Each row is a point. The window is the flat piece filled in between its corners: a triangle in 3 columns, a solid with four corners in 4, and so on. A path goes straight from each point to the next, and from the last back to the first. After which points does the path pass through the window?

Window (4 x 4):
[[-5.8 -1.2  5.5  1.5]
 [ 0.3 -0.8 -3.6  1.1]
 [-4.4 -3.5  2.1  4.5]
 [ 8.4  3.3  6.0  2.5]]
Path:
(1): [ 1.6 -0.5  5.7  1.1]
(2): [-6.3 -6.5  3.2  0.2]
(3): [-6.5 -0.5  0.6  6.8]
(4): [-1.6  3.9 -2.9  4.1]
(5): [ 1.0 -2.0 -2.2  0.4]
(6): [-3.3 -4.4  4.2  3.1]
(7): [-3.7  0.8 -2.3  6.5]
(8): [-6.6  0.0  5.5  3.9]
(9): [-3.7 -3.1  5.6  0.0]
(10): [-1.1 -2.7  1.1  0.3]
(11): [-1.1  6.4 -0.9  1.7]
(12): [-1.2  3.9  4.5  1.5]
Through the window after points: 4, 6

Window:
[[ 5.1 -3.2  5.5  0.0]
 [-3.6 -2.2 -3.2 -2.4]
 [ 1.6  5.7  3.4 -4.0]
 [-4.4  0.1 -1.8  0.4]]
Path:
(1): [ 0.2  3.7 -1.1 -0.7]
(2): [4.5 3.4 1.4 1.3]
(3): [-1.6  4.3  4.5 -7.5]
(4): [-5.2  5.2  2.5 -5.8]
(5): [ 0.8  0.2 -0.8  1.3]
(6): [2.7 7.2 0.7 2.1]
(7): [-0.1  0.3  6.0 -9.8]
(8): [-1.3 -0.1  3.1 -1.3]
(9): [ 5.3  3.0 -0.6 -0.9]
(10): [-1.2 -0.4 -3.2  1.2]
(11): [-11.8   2.3  -0.6  -3.3]
(12): [-5.4  2.1 -0.7 -3.5]
Through the window after points: 2, 4, 6, 8

Window:
[[ 4.7  1.9 -0.9 -2.9  2.8  1.0]
 [-5.7 10.2  2.8  0.2 -4.6 -6.9]
 [ 2.9  0.5  4.1  1.0  1.2  5.4]
 [ 0.3  3.3 -5.6 -3.4 -7.0 -4.3]
 [ 1.6  0.3  6.8 -0.1 -2.4 -5.1]
 [-3.6  0.4  6.7  0.2  3.4  1.6]]
Path:
(1): [-3.4  5.2  6.9 -4.9 -2.2  2.1]
(2): [ 2.2  4.1  3.0 -4.3  0.2  0.2]
(3): [ 3.0  1.6 -3.7  0.9  2.4 -1.3]
(4): [-0.3  2.6 -0.3  3.1 -2.4 -2.3]
(5): [-3.0  9.3  3.9 -4.4 -2.1 -4.0]
(6): [ 3.1  1.3  4.9 -4.5  2.8  1.9]
(7): [ 0.6 -1.8  0.4  7.7 -1.8  0.9]
(8): [-0.4  1.4  4.1  2.5  6.3 -1.5]
(9): [ 1.7  2.7  5.7 -4.2 -5.0 -0.4]
(10): [-1.3  3.4  4.0 -8.6  0.5  2.7]
(11): [ 2.4 -0.7  3.5  7.3  1.0  2.6]
(12): [ 1.9 -2.2  2.9  3.9  4.8  2.3]
Through the window after points: 2, 4, 10, 12
